Rows are points. To make a cloud, some directions were put in groups of two or more. Within a group, all points are equally far from the middle, so they leave a hole (a ring in 2 directions, a hollow ball in 3). The other directions are filled evenly. Then the cloud was stretched, turned, moved and blurred a little. Count the holes, and give their numbers of directions, smallest first.

Cloud, 13 rows:
[[ -6  41]
 [-21  39]
 [ 47 -17]
 [-17 -39]
 [ 57 -34]
 [-33   9]
 [ 18   8]
 [ 39 -26]
 [ 22 -72]
 [ 48 -61]
 [ 43  17]
 [  7 -56]
 [-15 -55]]
Holes: 0

Cloud, 21 rows:
[[-17  -8   3]
 [  6  77 -57]
 [  2  86 -46]
 [ 16  73  -9]
 [-12  42  48]
 [ 22 -54 -25]
 [ 23 -52   0]
 [ 47   6 -26]
 [ 32  24  -4]
 [ 35 -24 -58]
 [ 30  33 -17]
 [-19  28 -40]
 [ 41   4 -78]
 [-28  24  -9]
 [ 29  59 -33]
 [-24  14  51]
 [ 18  15 -33]
 [-51  14  76]
 [-57  15  -5]
 [ -2  25  36]
 [-23  46  31]]
Holes: 0

Cloud (30 x 4):
[[ 59  -4  35  14]
 [ -8  63  11  20]
 [-83 -12 -33   1]
 [-25  -9  24 -12]
 [ 15 -37 -75 -36]
 [  6  43 -35  -7]
 [ 36  20 -33  32]
 [ -7  -2 -80 -24]
 [ -7  14 -73 -12]
 [ 27 -11  51  20]
 [ 55   2 -24  31]
 [-46   2 -80   5]
 [-51  49  19  13]
 [ 53  24  24  35]
 [-47  58  26  28]
 [-42  41  41  60]
 [-18 -31  30   4]
 [-41  29  41  64]
 [-60  28  23  63]
 [-46 -39  -1  -4]
 [ 44 -13  31  -8]
 [ 42 -24 -46 -39]
 [-18   2 -59  43]
 [  2  12  55  52]
 [ -4 -69 -40   8]
 [-27 -60 -12   9]
 [-26  63  19  23]
 [  0 -21  47  30]
 [-76  43  16  38]
 [-22 -41   0  47]]
Holes: 2 (2, 2)

Cloud (83 x 8):
[[  45   16  -14    6  -34  -16   33   12]
 [ -37  -25   29   23  -17   20  -47  -29]
 [ -40   51   28    3   15   31  -36   49]
 [ -28  -25    6    4    8  -74  -13   66]
 [   8   14  -28   31  -24  -16  -75  -47]
 [  10  -31  -23   -6   32    1  -69   -8]
 [ -76   40  -29  -55  -45  -42  -35  -22]
 [ -56   95   69   -4  -23   39  -41    6]
 [ -31  -43  -30  -11   21   33   53  -37]
 [  26    3   25  -31  -13   26  -31  -27]
 [  -2  -32   41  -46    2   61  -56  -17]
 [ -34   80   17  -54  -35   91  -68   11]
 [  52   37  -11  -25   35  -32  -21  -12]
 [ -48    2   16 -107   14  -34   12   11]
 [ -10   46   13   27   34   -1  -42  -21]
 [  10  -48  -38  -29  -11  -37   -3    4]
 [  -1  -91  -27    5   13   15  -55   42]
 [  -4   54   32   29  -12  -73  -52  -11]
 [ -25  -17  -23  -77   -4  -28   36   24]
 [  21   24  -38   31   -6   17  -19   26]
 [ -68  -45   27  -47  -28  -64    4  -61]
 [ -37   39  -29  -13  -36   11  -33  -43]
 [  15   -6  -19   13  -10  -10   41   42]
 [  -3   -3  -12  -24   -7   32    1    7]
 [ -32  -77  -18    0  -45    1   19  -32]
 [  26   -3   15  -31   14   -4  -87   58]
 [ -79   53   33  -62  -41   53   30   27]
 [ -43  -14   -2   -3   69  -14  -33  -38]
 [  13   23    8   65  -33  -18   18  -20]
 [  -3  -39   -6   59   28   33    9   16]
 [ -26  -62  -59   16  -12   17    6  -36]
 [  18  -13   33   30  -27  -22  -64  -69]
 [  45  -59  -37  -14   41   -6  -76   35]
 [ -25  -20   11   56   31 -106   55   20]
 [ -33   76   66    5   26   15   35   -9]
 [ -77   56  -27  -16    4  -47  -60  -13]
 [   4  -29    5   -1    1  -86    6   42]
 [  15  -80  -71    0   32   -7  -47   47]
 [ -22  -23  -56   25    9  -39   37   67]
 [ -12   49   -2    1   -1  -52  -31    9]
 [  14   -7  -30   19   12  -69  -35   -5]
 [  19  -63   28  -31   24  -55   13   40]
 [  -7   45  -60   35   -6   45  -64  -56]
 [ -55   34   -8    8  -18  -57   17   -4]
 [ -11   -2  -32  -45   24    0    8    0]
 [   9  -81  -64   11  -48  -44    1   13]
 [ -31  -17  -33 -100   14  -25  -23   -4]
 [   3  -47  -56  -30   -6   48  -65    1]
 [ -11   33  -13  -17  -59  -44   28  -34]
 [  52   18  -57   51    2  -51  -46    9]
 [  -6  -18    8    9   -7  -29    5   -5]
 [  23   33  -54  -13   -3  -20  -59   48]
 [ -22  -29  -49  -52   24  -51   56  -39]
 [   5   27   -4   -4    2   66   10   -2]
 [ -54  -19   26  -15  -26  -74  -40  -18]
 [ -19   72  -35  -15    7  -92   29   18]
 [  21   31  -43  -20   30   33  -37  -50]
 [  46   17   19    9  -41  -68   -8  -47]
 [  -6  -34  -26   54   -1  -30  -58   76]
 [   6    7  -60   29   14  -58  -42   16]
 [ -24   17   56   17  -13   32   24   42]
 [  32  -23   27  -22   26  -49  -63   53]
 [  71  -16   27  -30   -7   -5  -15   43]
 [ -25  -44  -20    0   15   -5   17   31]
 [  39  -73  -21   39    5  -41    0   12]
 [ -36  -91  -34   -9   35  -40   44  -76]
 [ -61   38   -4  -19    5   54    7   20]
 [ -34   -5   26   44  -18    1  -41   78]
 [ -29  -65  -44  -24   27   56   -8   -2]
 [ -45   35   33  -62    1  -22  -18  -38]
 [  10  -25  -78  -16  -47    0  -59  -35]
 [ -33    1  -43   11   50  -70  -46   29]
 [   4  -80  -20   38  -19  -11  -11    0]
 [  -4  -54  -20   37   -4   -1  -58  -30]
 [  34  -62  -62   35  -19  -29   23  -16]
 [ -58    3  -29  -11   59  -18  -10   27]
 [  34   76    5  -24    2  -21  -22   47]
 [   3  -88  -14   -6  -14    1  -78   -3]
 [  -9   21  -40   40  -19  -71   33   32]
 [ -12   13   -6  -16   68  -26  -67   14]
 [ -28   -5  -75  -17  -44   -2  -24    9]
 [  22  -10  -19  -17  -89   -1   18  -32]
 [ -21   78   26  -38  -47  -58   12  -38]]
Holes: 0
